Each row of a before or after table is a point. One or more steps were done to the points. Then noise was added and the rows were shuffled. The steps act on columns, c1 being the first. What was done? A step turns or swaps two columns, mirrors them in a line or flattens them onto one, adds a multiple of one to another, or multiplies or shifts one. Angles are multiples of 10 degrees, from the lower column toward the higher: turns from -170 to 170, lines from 10 to 170 but not 90. Use the fewest steps. Two steps may share a column if one is a turn and the other turns, adds or multiplies; they go together, in the order done. Otherwise the lowest column goes first.

Before (10 x 3):
-36  1  -14
40  -4  -36
11  19  -28
1  39  -28
0  57  -28
-68  -37  -10
-61  -46  41
-14  -20  13
-12  4  -38
43  25  -42
After, 10 rows:
1  -60  -27
-34  0  -16
-13  -6  -40
-14  21  12
40  5  -36
-61  46  41
1  -40  -26
12  -17  -27
-68  36  -11
41  -26  -43
Steps: multiply c2 by -1

Before:
-25  43  -31  25
40  -19  37  19
66  49  6  27
29  -7  -32  28
-31  3  8  24
0  15  0  -11
-9  0  -24  -18
-30  2  -26  -19
-31  23  -13  32
-22  -19  11  -1
After:
37  -7  -32  70
-41  23  -13  80
-32  43  -32  63
-41  3  8  60
86  49  7  67
-39  2  -26  -47
0  15  -1  -27
-12  -1  -24  -46
-28  -20  12  -2
52  -18  37  48
Steps: multiply c1 by 1.3; multiply c4 by 2.5

Before (12 x 6):
26  -2  13  33  -11  11
-2  7  -40  -6  51  -21
23  -54  -56  20  30  -7
27  -8  22  -67  -84  -7
-10  9  -28  3  35  -35
44  -21  -9  34  46  3
14  41  4  23  44  -36
46  1  36  38  -20  -37
-37  13  50  -4  -12  -32
46  -36  53  -35  -58  -6
51  -8  24  -37  -2  22
31  -43  -33  27  -42  25
After, 12 rows:
23  -53  -59  -32  28  -6
44  -21  -9  -16  44  1
29  -41  -32  -25  -43  24
2  6  -42  -56  49  -21
50  -8  22  -87  -3  22
17  42  5  -26  43  -34
-11  8  -27  -43  37  -33
26  -1  13  -20  -12  11
44  -37  56  -84  -58  -6
29  -11  22  -117  -83  -4
45  2  36  -11  -21  -35
-39  12  50  -56  -13  -30
Steps: shift c4 by -50

Before:
-39  -41  36  -45  -2  -12  33  3
15  6  7  -1  31  32  -27  38
-42  -24  -15  -35  -12  -68  46  53
28  0  -10  11  -15  55  2  43
-23  6  -6  -58  -10  -41  68  -9
18  -40  -3  -5  33  -19  46  -3
41  56  -27  -2  69  31  -9  8
-28  8  -32  18  3  38  -38  4
49  38  15  20  23  3  -24  -10
56  27  -6  12  33  20  -11  -42
12  -23  -30  -73  12  -25  -36  -12
After:
-38  -47  -23  -59  -40  -13  34  30
53  25  39  16  38  19  -14  17
-45  -23  -39  -45  1  -71  48  -42
17  -42  4  -8  36  -20  45  -2
42  56  9  -4  97  31  -9  -27
12  -25  24  -94  43  -25  -34  -19
-24  5  10  -77  -3  -41  70  -2
-27  9  14  24  33  38  -36  -32
51  39  0  26  7  2  -24  19
27  -1  -35  15  -5  54  0  -32
16  5  -36  2  24  32  -26  -11
Steps: add -1 times c3 to c5; turn c3 and c8 by 120 degrees; multiply c4 by 1.3
